Rows are points. The last column is the point's height on a tilted bowl or saddle (a function of degree 2), plus a little noise. Count its main directions that bend up, bend down and stay straight.
In the rows, zero is written as 128.

Points, 9 rows:
[[180 141 170]
 [138 152 146]
 [115 122 139]
 [ 92 114 148]
 [108 124 142]
 [119 200 185]
 [143  88 147]
 [ 93 129 151]
 [ 67 118 172]]
Directions: 2 up, 0 down, 0 straight

Points (10 x 3):
[[125 120 125]
 [117 158 156]
 [151  99 133]
 [139 145 126]
 [ 85 140 151]
 [137  53 165]
 [159 132 111]
 [145 145 120]
 [133  79 136]
 [118 199 210]]
Directions: 1 up, 1 down, 0 straight

Points, 18 rows:
[[100 109  91 136]
 [108 193 106 126]
 [ 95  82 154 121]
 [162 200 159  66]
 [137 125 125 134]
 [139 111 178  91]
 [123  89 138 120]
 [147 119 103 138]
 [108 156 165 102]
 [152 130 163  97]
 [ 74  94 121 123]
 [149  63 149  80]
 [131 151 156 110]
 [153 130 170  90]
 [169 136 188  50]
 [ 94  85 168 116]
 [147 152 148 112]
 [133 114 121 134]]
Directions: 0 up, 2 down, 1 straight

Points, 17 rows:
[[139 171 173 125]
 [139 171 120 161]
 [ 91 185 116 120]
 [155 101  77 161]
 [170 121  93 180]
 [ 93 104 128 105]
 [116 123 188  65]
 [ 86  85 116  97]
 [119 162 144 135]
 [114  76 112 119]
 [107 105 155  94]
 [ 86 133 111 108]
 [113 126  67 112]
 [ 88 132 115 110]
 [ 91 120  94 106]
 [175 181 145 182]
 [150 148 141 155]]
Directions: 0 up, 1 down, 2 straight

Points:
[[143 113  88 113 127]
 [156  69 143  87 187]
 [ 60 149 127  92 173]
 [125 134  71 104 143]
 [174 143  96  79 161]
 [ 88 132 148 157 150]
 [125 158 139 122 127]
 [ 90  67 100 102 137]
 [193 110 143 171 176]
 [ 95 136 140  95 143]
 [133 140 129 153 131]
 [139 110 104 113 128]
 [131 123 141 129 133]
 [144 129 188  98 144]
 [127  55 173 152 204]
 [154  89 141  86 168]
 [169 111 210  94 185]
 [140 168  89 121 148]
 [121 129 131 139 129]
 [ 94 140 157 139 146]
 [ 73  97  82 124 124]
 [113 142  95 101 142]]
Directions: 3 up, 1 down, 0 straight

Points:
[[104 109 156 138 125]
 [ 77 127 126 103  80]
 [166 130  79 114 112]
 [167 134 104 119 128]
 [166  94  83 146 135]
 [124 177 111 108  91]
 [198 164 136 173 105]
 [ 93 100 105 165  98]
 [ 93 138 118 139  95]
 [172  99  79 117 124]
 [ 93 198 162 132  79]
 [191 120 119 106 139]
 [ 85 135  95 151  75]
 [113 106 153 106 128]
 [129 103 136 185 132]
 [147 130  85  71  89]
 [138 108 172 117 150]
 [ 86 143 105 117  76]
 [148  85 143 114 144]
 [ 77 165 123 155  65]
 [163 159 213 113 147]
 [ 87 140 147 116 103]
 [167 182 199 127 125]
 [121 118 127 140 127]
 [122 132 110 155 115]
 [ 76 164 119 118  67]
 [100 131 109 158  98]]
Directions: 0 up, 3 down, 1 straight

Points (41 x 7):
[[ 75 135 120  98 123 177 117]
 [119 113 146 115 134 132 105]
 [108  94 151 226 147 127  58]
 [155  94 175  88 138 114  69]
 [102 188  36  73 110 108  72]
 [ 77  58 113 127 142  94 113]
 [109 146 127 140 144 109 113]
 [ 82  87 104 166 158 100 120]
 [156 141 128 122  89 126 124]
 [173 130 121  90 150 151 136]
 [157 117 117  67 143 148 136]
 [147 119 151 170 173 131  82]
 [101  93 157 134 102 103  85]
 [140 173 123 153 148 112 113]
 [143 106  85 106 107 185 124]
 [141 135  91 150 172  65 116]
 [143  61 100 123  97 131 123]
 [121 126 156  52 120 129  79]
 [ 86 111 144 171  61 101 144]
 [135 117 104 131 105 163 125]
 [100 137 105 115 158  55  97]
 [155 131 135  80 111 125 103]
 [125 144 123 113 144 140 125]
 [132 129 144  69  47  83  64]
 [133 176 147 136 148 171 141]
 [142 130 125 132  87 109 132]
 [138 161 111 150  79 109 162]
 [172 135 132 128  91 202 117]
 [147 122 153 155  67 108 129]
 [149 105 156 146 131  89  92]
 [122 162 117 168 129 115 133]
 [132 148 129 119 174 102  93]
 [134 158 156 141 191 101  60]
 [ 95 121 151 121 160 121  86]
 [144  55  76 130 118  79 186]
 [159 103  51 110 138 164 143]
 [ 99  21  88 142 136 161 117]
 [134 165 130 133 120 164 138]
 [141 134 126 140  79  91 149]
 [125 117  99  95 118 125 125]
 [112 123 117 157 166 167 118]]
Directions: 2 up, 4 down, 0 straight
